Each row of a before or after table is a point. The points were changed in one or more steps. Then noise was added and the rows were shuffled. The steps act on columns, c1 being the first. Write out the steps. A step turns or swaps two columns, mirrors them in a line or flattens them onto one, adds a multiple of one to another, or multiplies or shifts one. Angles are multiples of 10 degrees, from the lower column toward the higher: turns from -170 to 170, lines from 10 to 170 but not 90. Use the fewest steps. Two steps may share a column if one is a turn and the other turns, adds or multiplies; they go together, in the order done. Otherwise the lowest column goes first.

Before:
[[  3  69 -75]
 [-55  51  34]
 [-70 -60 -53]
 [ -3 -33  14]
 [-33 -16  -3]
 [-11  36  46]
 [-65  37  19]
 [ 44  47  18]]
After:
[[ 41 -59  82]
 [-26 -10  22]
 [ 85  37 -25]
 [ 10 -30  12]
 [ 21 -60 -40]
 [  7 -51 -64]
 [ -7  53 -51]
 [-18 -17 -54]]
Steps: turn c2 and c3 by -120 degrees; turn c1 and c2 by 110 degrees

Before, 14 rows:
[[ 17  -6   5  17 -15 -14]
 [ -9 -20  12  -1  -3  -9]
 [ -7  12 -14 -10 -12   0]
 [ -7  16  -7 -12 -23  18]
 [ 17 -10  32   8 -12 -42]
 [ -3  -4   6  23 -29 -30]
 [ -2  10   2 -10  -7  24]
 [  7  -3   8  14 -26  -6]
 [-20  22   8 -10  28  10]
 [  5   8 -13  -2  -6  21]
 [ -6  -4  -2   5 -23  12]
 [ 12   8  -4  12   9  -9]
 [  7 -10 -16  -6  -2  -5]
 [-11  13  -8  -4  -8  21]]
After:
[[ -3  66   7  23 -29  34]
 [ -5 -46  -8 -12 -23  -9]
 [ -8  29  12  -2  -4  -6]
 [-20 -32   8 -11  27   6]
 [ -5 -24  -3   4 -22 -20]
 [ 17  96  32   8 -12  44]
 [ 10  15  -4  11   9  19]
 [-12 -52  -8  -3  -7 -14]
 [  4 -49 -13  -3  -6 -19]
 [ 15  32   5  18 -15  13]
 [ -1 -58   3 -10  -5 -22]
 [  6  15 -16  -5  -1  -2]
 [  7  14   7  13 -28   5]
 [ -8  -6 -13  -9 -13   9]]
Steps: multiply c6 by 2.5; turn c2 and c6 by 120 degrees

Before:
[[ 22 -17 -14 -82  26 -23  -6  65  24]
 [ -4 -34 -17  29  59  42 -20 -18 -32]
 [ 16 -50 -23  18 -38 -23  43 -20  90]
 [ 21 -16  -6  -8 -35 -25 -51 -16   6]
 [-37 -40  47 -33  51  14  40 -20  -5]
 [-13 -16  29  29  21  -5  29  23   5]
 [-95  -7  44  18  41 -26 -20 -33   7]
 [ 16 -30 -43 -28 -11 -17  39 -17 -33]
 [ 26   9  -8 -64  51  -2  34  -6 -12]]
After, 9 rows:
[[  8 -64  -6   4  62 -29 -16  -3  -8]
 [-22 -34 -15 -26  22 -32  36 -43   5]
 [-30  30 -14 -34  22   6 -62 -15 -41]
 [-44  13 -33  -8  15  69 -46  48  50]
 [ -2  29  21 -13  34  14   7  31   5]
 [-17 -29 -16 -44  61  32 -13  45  -7]
 [ 90  20 -17 -52   8  20  50 -25  33]
 [ 32 -81  69 -17  12 -11 -23 -16  20]
 [ 17 -10 -16 -16 -59 -21  -5  -1  15]]
Steps: turn c1 and c9 by -60 degrees; turn c6 and c9 by -70 degrees; swap c2 and c4; swap c3 and c8; turn c5 and c7 by -50 degrees

Before:
[[ 28  22  15  11  14 -26 -10  25 -19 -23 -11 -20]
 [  9 -22  17 -15   0  -6  -4  24   2  -1  13 -27]
 [ 20  14 -15  -7  -4 -20  -3  25 -11   6  18   1]
 [ -3 -31 -15 -10  -6   4 -27  34  23  10 -10   6]
 [-12   8  -1   3 -18   6   4 -14  -9 -30  21  12]
 [ 16  -9  -4  11  16  16   6 -20  29 -30 -11 -23]
 [-24  16  -2  34 -35  -1 -21  25   6  12   7 -14]
 [ 33 -25  21  -8   2   8   1  21  20 -14  -1   3]
 [  8 -16 -15 -11 -14   7 -29 -12   2  11   8 -18]
 [ 16  11  31 -11  14  12   0  17  27   3   9  18]
 [-20  -3 -15  20   4  11 -20  16  22  -7   5   8]
 [  8  22   0 -12  -4  -3  -2   3  19  -7 -16   1]
 [ 16 -20   5   1   9 -36  -2  10 -20  11  14   1]
 [ -7  -8 -12   7   3  15   9  -9 -19  -1   1   9]]
After:
[[ 40 -29 -15  -9  -8   9  18 -16   0   1   9 -21]
 [ 49 -34   6  -1  -8 -65  -2  11 -20  -8  16  -1]
 [ 21 -49 -14  -7 -14  34  15  32  19   8  -9   8]
 [ 31  18  29 -13 -13  54  -8  17  29  -8  10  17]
 [ -7  27  -6  32  14  11  28  27   8  27   3 -17]
 [ 16 -42  20  -8   2  39  -3  20  21 -34   1   3]
 [ -5  36  -3 -15   3  30   3   0  20 -11 -17   0]
 [ 12 -35  18 -15  -4  -3   1  24   1  -8  10 -28]
 [-53 -17  -6  13  -8  60 -13 -18  29 -33 -10 -21]
 [-13 -14 -15   6   5 -12  -7 -12 -18   7   1   8]
 [ 47  22 -14  -7   1 -34   2  26 -12 -14  18  -1]
 [-45  -7 -15  21 -20  44  10  18  23  15   4   9]
 [-98  13  -1   0  17  -8   6 -13  -8  -4  22  11]
 [-17  33  12  11 -18 -55  -2  26 -19 -35 -14 -19]]
Steps: turn c1 and c10 by -60 degrees; multiply c1 by 3; multiply c2 by 1.6; turn c5 and c7 by -140 degrees; multiply c7 by 0.7; add 1.5 times c9 to c6
